Rows are points. Any point is a mix of the corners, with weights that add up to 1. It lies inside the corners' shape when no weight is negative. Say inside or outside, and name the corners with a negative weight.

Corners:
(1): -29 22 -25
(2): 20 -44 84
(3): 12 8 -11
(4): -10 -57 -19
Points:
0 -59 37 => outside (3)
1 17 5 => outside (4)
20 -5 70 => outside (4)
-21 7 -15 => inside
-4 -6 -5 => inside
10 -27 31 => inside

Corners:
(1): 41 40 -17 49 9 -35 -1 7 -61
(2): -1 24 44 34 -69 17 -12 24 11
(3): 28 13 -17 30 -8 -5 -8 54 32
(4): 7 -7 -61 -26 -40 -2 4 -16 11
(5): -17 -14 -61 11 32 -47 -54 -3 -4
(6): -12 68 -15 -20 78 23 -21 -56 66
(7): 13 6 -28 -47 53 -69 49 8 -42
(8): -75 37 -98 -41 -4 -36 83 -51 -4
(9): 13 -45 -4 0 -22 -56 46 2 -21
(10): -11 -8 -10 55 7 19 -24 9 -6
Points:
-8 39 -20 10 24 -5 -2 -7 7 => outside (4, 9)
-49 27 -71 -25 -4 -30 57 -34 -4 => inside
10 6 -23 17 7 -29 0 2 -15 => inside
-12 2 -40 13 -8 -17 -10 -5 7 => outside (7)
-5 6 -36 13 -10 -15 0 10 -13 => outside (6, 9)
5 28 -17 24 18 -17 -5 10 -16 => outside (4, 9)
-12 28 -22 20 -17 9 -17 5 21 => outside (7, 9)
-9 30 -37 -12 17 -20 7 -21 10 => outside (10)

Corners:
(1): -14 -17 60 -12 -29 15 27 15 -8 65 -26 -16 34 86 16 10 25 28
(2): -5 68 -4 27 43 14 1 24 67 19 30 -2 -4 -37 65 3 8 7
(3): -15 5 -1 14 56 -29 5 8 8 -14 12 42 3 -9 -32 9 26 29
(4): -16 10 21 -6 20 -1 7 -13 -18 11 -6 -28 -17 -35 3 44 -20 12
(5): -7 -16 -21 44 20 -18 7 -5 25 47 -35 -7 -26 49 24 47 36 -33
(6): -4 -37 -15 -3 -7 -20 13 12 17 -2 23 66 -37 -46 9 -8 25 7
(7): 27 30 -14 -17 -20 -13 50 -11 54 6 64 32 32 -58 -33 -19 -48 0
(8): 53 -14 -17 64 13 -25 24 -7 27 -10 10 34 6 -32 14 -17 -29 -2
(9): -47 -38 -26 34 17 -121 16 -30 7 46 31 1 -39 26 -10 -6 -51 -18
(10): -20 -51 16 -10 -22 -28 19 -17 60 41 -30 -12 32 24 32 1 -5 24
(11): -25 54 -15 17 -5 0 57 -3 53 -13 -12 86 -31 -22 -1 -32 0 4
(12): -7 -33 14 21 -4 14 2 -31 -13 7 -1 3 -46 77 20 51 -57 -11
(13): 12 8 8 30 -28 -25 5 -17 43 -7 15 84 -2 -28 -27 -38 -20 -26
(14): -1 -51 69 -76 4 -9 32 31 7 -4 -40 -46 72 51 29 36 -3 -16
(15): 7 -9 45 -13 -3 -43 28 29 42 -7 -19 -40 18 39 13 49 16 9
(16): -68 -11 -39 67 4 -29 5 11 -10 22 36 -2 -23 19 23 66 -21 -6
(17): 9 5 -6 4 25 27 -10 68 23 -10 13 14 -27 -18 -28 -34 -16 -7
(18): -27 -8 -11 -15 -19 -26 -23 18 -34 47 -36 11 -46 73 3 55 -22 18
(19): 1 26 -35 31 41 -18 -24 -9 29 -47 23 -22 6 -45 14 -24 32 7
Points:
-8 5 -9 25 -2 -28 15 -14 24 18 20 32 -10 -9 -1 -5 -18 -2 => outside (14, 15, 17)
0 -1 -9 6 20 -8 2 23 25 -1 7 -10 1 -20 13 25 8 5 => outside (1, 9, 11, 12, 13)
1 0 -17 18 17 -25 9 17 30 1 5 19 4 -7 1 -9 -16 -10 => outside (1, 4, 6, 12, 15)
-11 -4 -8 27 8 -18 9 1 22 20 -2 12 -12 14 11 20 3 -11 => inside
-5 -9 1 10 8 -24 6 5 17 11 -10 23 -25 8 6 11 -14 -2 => outside (1, 7, 16, 19)
-12 -24 18 3 12 -21 -2 9 -2 23 -11 -31 5 45 24 33 -18 19 => outside (5, 6, 7, 11, 13)
-7 -9 0 7 0 -19 12 7 19 8 9 21 -9 -2 2 1 -9 4 => outside (5)
-2 -3 5 2 2 -18 13 1 22 13 -3 15 -3 7 2 3 -4 5 => outside (16)
